Every row gives one point. The points of each table are mixes of a few directions, plus a little noise. How many directions does each table use, and how many do they share? Where both have some left over, give the other angles between the two spaces (their principal angles), to ten degrees, smallest first.

First (6 x 2):
[[  0   0]
 [ 51 -40]
 [-14  11]
 [-27  21]
 [-12   9]
 [  3  -2]]
Second (6 x 2):
[[  2  14]
 [ -3 -22]
 [ -1  -8]
 [ -1  -5]
 [  8  60]
 [ -5 -39]]
Directions: first 1, second 1, shared 0; angles 60

First (7 x 3):
[[-11  15  23]
 [-19  19 -13]
 [  5   1  60]
 [ 17 -20 -17]
 [-14  12 -31]
 [  4  -4   3]
 [ 19 -24 -24]]
Second (7 x 3):
[[ -2  -3  -1]
 [ 28  26   8]
 [  6 -25 -26]
 [-30 -30 -10]
 [-19  24  33]
 [-22   1  14]
 [ 38   6 -17]]
Directions: first 2, second 2, shared 1; angles 80

First (7 x 6):
[[ 29  -2  -7 -11   8  -8]
 [ 10  16  12   6   0  -5]
 [ -9 -24 -12 -10  -6 -15]
 [-18   8  23   7 -22   3]
 [ 27 -11 -42  -6  46  -7]
 [-21  16  19  16 -10   6]
 [-18  -2   8  -2 -15  27]]
Second (9 x 6):
[[ -1  -2  -2   0   1  -4]
 [ 20  29  27  -5 -13  60]
 [ -3  -4  -4   1   2  -9]
 [-19 -28 -26   5  13 -57]
 [  4   5   5  -1  -2  11]
 [-13 -20 -18   3   9 -40]
 [  2   3   3   0  -1   7]
 [  2   3   3   0  -1   6]
 [  9  13  12  -2  -6  27]]
Directions: first 4, second 1, shared 1

First (9 x 8):
[[ 10  13  -8   4   7  -9  -2 -19]
 [-16  -2   8 -10   1   2  -6   6]
 [  4  13  -5   0   7  -8  -4 -18]
 [  7  11  -6   3   6  -8  -2 -16]
 [  9   7  -6   4   3  -5   1 -11]
 [ 13   8  -8   7   3  -6   2 -13]
 [-19 -42  19  -4 -23  29  12  60]
 [ -9  -4   5  -5  -1   4  -2   8]
 [  1  -3   0   1  -2   2   2   4]]
Second (7 x 8):
[[ -2 -19   5   3 -11  13   8  26]
 [  2  19  -6  -3  11 -12  -8 -26]
 [  1   9  -3  -1   6  -6  -4 -13]
 [  3  26  -8  -3  16 -18 -12 -36]
 [ -2 -15   4   2  -9  10   7  20]
 [  0   1   0   0   1  -1  -1  -2]
 [ -2 -22   6   3 -13  15  10  30]]
Directions: first 2, second 1, shared 1

First (7 x 9):
[[ 25  -5 -50 -11  18  -6   1  28 -29]
 [ -5   7 -34  10  -6  60   6 -18 -18]
 [  1   4   6  -1  -7 -20  -1  -3  -7]
 [ -4   2  31  -2  -7 -37  -4  -2  10]
 [  0  -3  -8   1   5  19   1   2   3]
 [-10  -4  37   2  -2 -13  -3  -4  27]
 [ -6  -1  18   2  -1  -2  -1  -3  14]]
Second (9 x 9):
[[ -6  -5  -7 -30   1 -30   4  17   3]
 [-12  -8  37  -6   2 -17  -2   3  34]
 [  0   3  51  55   0  43 -10 -32  27]
 [  1   2   7  13   0  12  -2  -7   2]
 [ -8  -6   7 -23   1 -26   2  13  12]
 [  3   2 -15  -4  -1   1   1   2 -12]
 [  9   5 -45 -12  -2   1   4   7 -35]
 [  3   2 -14  -1   0   3   1   0 -11]
 [  8   5 -22   7  -1  14   1  -4 -21]]
Directions: first 3, second 2, shared 1; angles 40

First (11 x 12):
[[ 10 -36  14  12   8 -19  27   3   5 -20   1 -16]
 [-12  39  -1   2  -9   0 -18  -5   9  20  -7  24]
 [-12  11  28 -19  -3 -17 -24  17 -27   9   1 -35]
 [  7 -21  -2  13   4 -31  22   1   9 -27   3 -54]
 [ -6  35 -17  10 -13   6 -35  16  11  27 -11  33]
 [-29 -11 -25 -14  32  14  -1 -48   5   6  32 -23]
 [  9  16 -19 -28  -4  44  28 -34 -18 -21   6   4]
 [ 46  -7 -30  18 -26  25  20  33   3 -23 -23  26]
 [-19 -20   4  10  20 -12 -18  -2  13  24  11  11]
 [-19   3   6  -3  12  -5 -10 -16   5  15  10   6]
 [ 24  -9  41  -2 -20  -5  11  34 -20  -7 -21  22]]
Second (8 x 12):
[[-11  40 -11  29 -11 -37  -7  -2  35   4 -12 -11]
 [  6 -22   4 -17   6  22   1   3 -21  -2   7   3]
 [-17 -28  24   4  18   1 -31  13   3  41   6  54]
 [ 20  -6 -11  -8  -8  14  27  -4 -11 -29  -2 -20]
 [-29  60  -5   8  -6 -37 -22 -16  20  12  -2 -36]
 [ 33 -16 -42   9 -14  19   7  31  -3 -25  -8 -23]
 [ -2  -5   9   4   3  -3   3  -2   4   4  -1  16]
 [ -1 -23  32 -30  13  22  22 -23 -27  -6  11  16]]
Directions: first 6, second 4, shared 4

First (8 x 14):
[[-31  11 -38  41  20  13 -19  -4  33  12  -4   0  -9 -16]
 [  5 -17 -54 -10 -33  40   8  31  20  27  36  54  16   2]
 [ -4  15  49   8  29 -36  -7 -28 -18 -25 -33 -48 -14  -1]
 [ -4  -2 -20   5  -4  12  -2   7  11   9   8  13   2  -3]
 [ 10  -7  -3 -14 -13   6   7   9  -4   3  10  13   6   5]
 [-12  12  12  18  21 -14 -10 -15   2  -8 -18 -24 -10  -6]
 [  3   9  44  -3  17 -29  -1 -19 -20 -21 -23 -35  -8   2]
 [ 33 -20  10 -46 -37   7  23  20 -23   2  23  28  18  17]]
Second (10 x 14):
[[ 11  -1  13  23  12 -30  38 -15  24  -6  11  33  20   8]
 [  7 -60 -15  46 -28 -40  13 -34  17 -29  13  -5   4 -14]
 [-35   8 -16  12   0  -3 -42  22 -19  10 -13  -2 -30 -31]
 [ 19  13  15 -33   4   2  -5  20  -9  -5  25   6  11  -2]
 [ 14  11  30  -9   4  17 -12  19  -6  -1 -16  27   9  16]
 [ 23  21  39  -5  18  -2  16  10   8  -1  -1  41  24  20]
 [  0 -38 -31   6 -30  19  16 -33   6  -2 -14 -37  -2  16]
 [-16   9  -4  -8  -3 -11 -38  40 -25   6  13  17 -17 -33]
 [-14   9 -38 -26  -8  29  28 -10  -1  28  -1 -23  -7  15]
 [-10  29   5  -7  32  18 -15 -19   6  -3 -18 -58  -9   4]]
Directions: first 2, second 6, shared 1; angles 50
